Each row is a point. The last column is the point's height on a tilted bowl or saddle (a function of degree 2), plus a little noise. Along how many of its main directions does it bend up, bend down or stay straight?

Points:
[[ 16   8  -2  -8]
 [-19 -11 -28  15]
 [  1  -6   8  -2]
 [  1 -30  10  14]
 [-18   0  10  -7]
 [-33   3  -7  -5]
 [ 20 -60 -10  60]
 [ -6  31   4  -4]
 [-16  10 -29   4]
 [ -3   8   4  -6]
 [  0  14  -1  -6]
 [ 37  10 -23 -19]
 [  9  21 -22  -9]
 [ 10   4  -9  -5]
 [  8   7  18  -3]
 [-33  13   1 -10]]
Directions: 2 up, 1 down, 0 straight

Points:
[[-14  31  12 -10 -15   8   2]
 [-18   0   4 -20  15  16 -10]
 [-17  20  -1  14   7  16  -3]
 [-18   3 -15 -11 -10 -23   6]
 [  5  10  -9 -15   8 -15   4]
 [ -1 -22  13 -38  -3  26 -18]
 [ -8 -21   0   7 -21 -13  -4]
 [ -6   6   7  -7 -15   2  -1]
 [  0  12 -10 -31   0  -6   9]
 [ -5 -10   4 -17  -7  11  -4]
 [-19 -19  -1   8  11   5  -9]
 [  9  30   0   0   3  -3   9]
 [-19 -28  12  20  31  38 -34]
 [ 24  -1 -32 -34   3   8  25]
 [ -8  -2 -22  21   1 -27  -5]
 [-23  12  28   0  18   8 -13]
 [ 41 -27 -21  10 -22 -19   4]
 [ 27  11  -1  17  -7   9  11]
 [ 11  11  19 -26   0  40 -13]
 [ 15  34  17  12  -5 -10   5]
 [ 15  -2 -14  10  31   2   0]
 [ 10  -5  25  11  28  19 -17]
 [  5   3 -28  14 -15  13   3]
 [ -2  -5 -17   2  15 -43 -10]
 [ 27  24 -12 -14  11 -16  16]
 [ -7  -4  60 -25  16  33 -60]
 [ -9   7  29   1 -14 -10  -8]
 [ -1 -13  -3  22 -14  11  -5]
 [ -5  14  17  40 -13  13  -6]
 [ 24 -21 -19  -9 -22  12  10]
 [ 27 -19  -2  19 -15  -4   1]
 [ 19 -27   7  13 -22 -14  -9]
 [-20  12 -10 -16 -23   7   8]
 [-31   1  32  12  -2  -5  -4]
 [-29   5 -23   8  -4  25  -7]
 [ 31  26  -6 -14   6  21  23]
 [  0  10   1  -8   4  16   0]
 [-21  22  16  12 -12   6  -2]
 [  9   5   4  10   9 -15  -1]
 [  9  30 -12  25 -34  14  -3]
 [ -3  14  -9 -10  -3  19   5]]
Directions: 2 up, 3 down, 1 straight

Points, 77 rows:
[[  6  14   1  23   2  24  -8   4  12]
 [  7  -4  -1 -23 -13  -6  -1  -2   5]
 [ 13   7   8  39 -33 -20  -5  18  39]
 [  2 -10  23   8 -16   6  13 -19   4]
 [-14  19  25   2   4  12 -15 -12   8]
 [-22   1   6   2   1  -5 -12   7  -1]
 [ -1   1  26  -9  19 -35   5 -24  34]
 [-27   9  -2 -35 -12  -9  25 -14  18]
 [ 14  10  -6  11 -10 -26  25 -14  23]
 [  7  11  40 -25   0   4 -27 -39  37]
 [ -2  38  31   9  11  -8 -12  12  12]
 [ -4  26  27  17  -4 -18  10  19  26]
 [ 28   5   8  -1   3 -14   4  22  21]
 [ -7 -13  50  -2  -3 -18  22 -23  31]
 [ -2 -43 -17   0  26  -3  -7 -22  16]
 [-11 -26  18   1  -4 -23 -30 -24   9]
 [-29  18 -16 -17 -11   7  10 -20  13]
 [  2  -3  20 -20 -11  12  -9  23   8]
 [-26  -3  26 -13 -12   4  10   2  13]
 [-18   2   6 -10 -10  17  16   8   9]
 [  5  -2  24  25  10 -17  -6 -11  19]
 [-12 -20 -10  -1  -3  -6  14 -13   2]
 [ 19  -7  -5  19  -9  14  -9 -27  12]
 [ -6   5  19  -9  11 -21  37   7  31]
 [-14 -33  10   4  13  44   3  35  60]
 [ 14  -4  -2  13   6  -7 -14  11  13]
 [ 14  31   7 -12 -25  -9   7  35   8]
 [-30 -29  -1  -9   9 -20   1  -4   4]
 [ -7 -35   4 -13 -33  24  10 -50  -2]
 [-17   6  35   5  -9  -5  36  11  26]
 [  0 -21   8  22 -10  27  19   8  16]
 [  7  10  -3  17  58  -8   7 -11  55]
 [-17  25  22  40   3   8 -31  -6  11]
 [-11 -17 -19   4 -17  24  -7  22  26]
 [  9  12 -30   3 -19  13  10  -7  14]
 [ 11  14 -11  19  -7  -5 -16   0  22]
 [  4   7  10  -7   5   0 -10  26   2]
 [  6  20 -19  14 -15  23  -5 -18  10]
 [ -9  35  17 -10  13  20   2  16   1]
 [  0   2 -14  16 -42  -5 -26  12  29]
 [  9   0  14  13  -9  -5  21 -27   8]
 [ -7 -11  -7  24  -2 -30   3   6   3]
 [-15  -4  -3 -22 -18 -24 -13 -10  12]
 [ -3 -12  -1   2  23  -7  12  11  21]
 [-32 -24  12   2  16  11  20   6  24]
 [ 14  20  35   8  -5   4 -14   0  20]
 [  9  20  12  -6   2   7  -9  -1   3]
 [-16 -33 -11 -12 -10 -16  -3  -6   3]
 [  2  22  24  19   5 -23  17  -5  37]
 [ 14 -32   0   1  42  18  -6   9  33]
 [ 26  11   3  18   2   4   8   9  28]
 [-17 -13  11 -24  32  25 -15 -12  26]
 [-21  43  15  10 -22  -6 -10  13   2]
 [ 44   3  26  13   8   5   4  12  37]
 [  7  -5  17   7 -14   1   5  20  15]
 [  2 -13  21  26   7  31  -1  -4  15]
 [-15  -6  -8  60  18  22  -8 -22   9]
 [ 33  -4 -14  13   6 -11  20  27  48]
 [-12  -6   9  -3   2   6 -16  20   2]
 [ 22 -16  34   6 -32  20  29  21  39]
 [ -7 -15  11   7   8   4 -23 -43  17]
 [ 13  -6   2 -24 -26  -9 -15   1  11]
 [  7   3 -19  27  10  20   2  17  32]
 [ -8   5  -9   7   9 -12  27  12  24]
 [-11 -10  -2   3  10  27 -28  13   9]
 [-29   5   6 -21  -8  16  -4  15   8]
 [-10  19 -15  -2  -9 -18 -17  14   6]
 [-18  22 -43 -18  10  17   8  -3  34]
 [  7  -5   1  -3  -9  -2  11 -42   5]
 [  9   5  -2 -18 -15   5 -14  -3   6]
 [  5 -26 -19  -4 -11 -19  11   4   7]
 [ 15  18  -9 -14  -5   5 -24 -13   7]
 [ 22   8 -13 -28   9  -8  -2 -20  17]
 [ 21  -4 -17   0 -13  -7 -12   3  20]
 [ -9  31   3  49   3   1   0  -1  29]
 [-11   7  10  -1  23  -1   4   8  16]
 [  7  14 -22  -2 -12 -27   0  10  22]]
Directions: 4 up, 2 down, 2 straight

Points:
[[-15 -19   3 -21  19 -19  31  -2 -21]
 [ 13 -36 -12  -9  14  25 -11  40 -43]
 [ 17 -22  14  -6  -5 -13   2   2  -7]
 [ -7  20 -16  46   6   0  30 -29  -2]
 [  5   6 -17 -27  -3 -15  -4  16 -25]
 [ 30   4 -20  15  -8  19   4 -32  20]
 [ 16  16  -2 -21 -25   7 -10  -4 -15]
 [  6  30  24   4  -2   2   8  -2 -29]
 [ 16 -14  31  19  -9  11 -28  41   5]
 [  7 -26  32  -6  29 -12  26  -4 -19]
 [  5 -37 -40  35   1  27  -8  -6 -30]
 [-22 -13   5 -16  19   1  29  27 -23]
 [  3  33   6 -42  34 -12 -35  13 -50]
 [  8 -12  -2 -13  20  23   2 -17 -19]
 [-24  -4 -18 -25 -57   7  -3  22  22]
 [-30  -6 -42  22  28  -6   0 -12 -28]
 [-31  33 -39  -6  20  18 -17  15  -7]
 [-50 -44  -1   6  26  11  11  18 -32]
 [-41  17 -10   9  -3  12   1 -24  15]
 [-17 -20   0  -2  -4  16  28  16 -34]
 [ 27  -2  14 -26  19  -8 -33  -1 -29]
 [-10   2  -1   7  26 -31 -19 -19 -18]
 [  7  -5 -11  -2 -10 -44  35 -31 -17]
 [-16  14 -10 -28  22  39 -17  17 -46]
 [ 31  15  -9 -13  -2  -1  14  -9 -20]
 [-19  19  -2 -28 -22  18 -35   4  -3]
 [ 50   0  -2 -12 -37  19  20  54 -60]
 [  4   5 -33  16   0  39  -6   5 -25]
 [  8 -17  -7 -31 -32  33  -7 -16 -11]
 [  5 -10  26  13  52   8   7 -25 -24]
 [ -1  38 -24  36   6  23 -37   4  -3]
 [  3  12 -16 -13 -16   3  -7  40 -19]
 [-19  -7   6 -36   8   7  37  24 -35]
 [ 25 -28  19  26  -2  -1  22   7 -13]
 [ 29   8  -8 -25  13   1 -13   7 -37]
 [ -8  20 -15   2   8  31   7  -8 -16]
 [-17  24  30  29 -20  27  -7 -18 -34]
 [  8  -2   0 -29  17  40 -21   7 -53]
 [ 11 -16   7 -46  14  42  -4   1 -51]
 [  9  57  -6 -29 -26 -12  -6 -14 -10]
 [  9  18   3  -8 -19   5  20  -7 -19]
 [ -8 -14  11  25   2  15  25   6 -31]
 [ 16  42 -12   5 -12  -2 -19  36  -9]
 [ 14  -3  21  11 -12  24  28  11 -39]
 [ -1 -15  13 -31 -11 -36 -17   2  10]
 [-15 -18  60 -13  20   3 -12 -44   1]
 [-10  18 -45  40 -22  33  32 -33  24]
 [ 17   8 -38  46 -36 -10   7  -5  51]
 [ 32  -4  10   0   1 -30 -13 -24  -4]
 [-14 -26  42  11 -12   2 -25  25  16]
 [ 18  19  11 -53  24 -25  -5 -10 -38]
 [  0   1 -16 -25  22  17 -28  -4 -32]
 [  8  26  30  10 -28   4 -10  -7 -21]
 [ 29  -7 -37  -5   7  16 -10 -13 -12]
 [ -2  16  45  -5 -19 -23  -9  20 -21]
 [  7  11   8 -20   8  13  -5 -35   1]
 [ 18   7 -17  41  19 -34 -20  -3 -16]
 [-23  -7 -15  -5  13 -22  -6  -3  -4]
 [-23   1  12  12  -3  -9  -2 -40   8]
 [ 33  41 -29  11  13   4  48   0   3]
 [  7  -3 -20  31 -33  -9 -20  26  44]
 [-22  -1 -15  15   1 -20 -24 -11  10]
 [ 26   3  -5 -13 -12   2  24 -17 -15]
 [ -4 -41  17  17  10 -22  -4 -22  -3]
 [ -6  11   1   8 -38  -3 -12  14  20]
 [-35 -14  -4 -18   2 -12  14 -31  19]
 [ 13  -9  22   9 -36 -14  22  16 -13]
 [-22  10   9 -20 -31 -24  -1  29  16]
 [-16   3  34 -17  41 -31 -10  24 -12]]
Directions: 4 up, 4 down, 0 straight
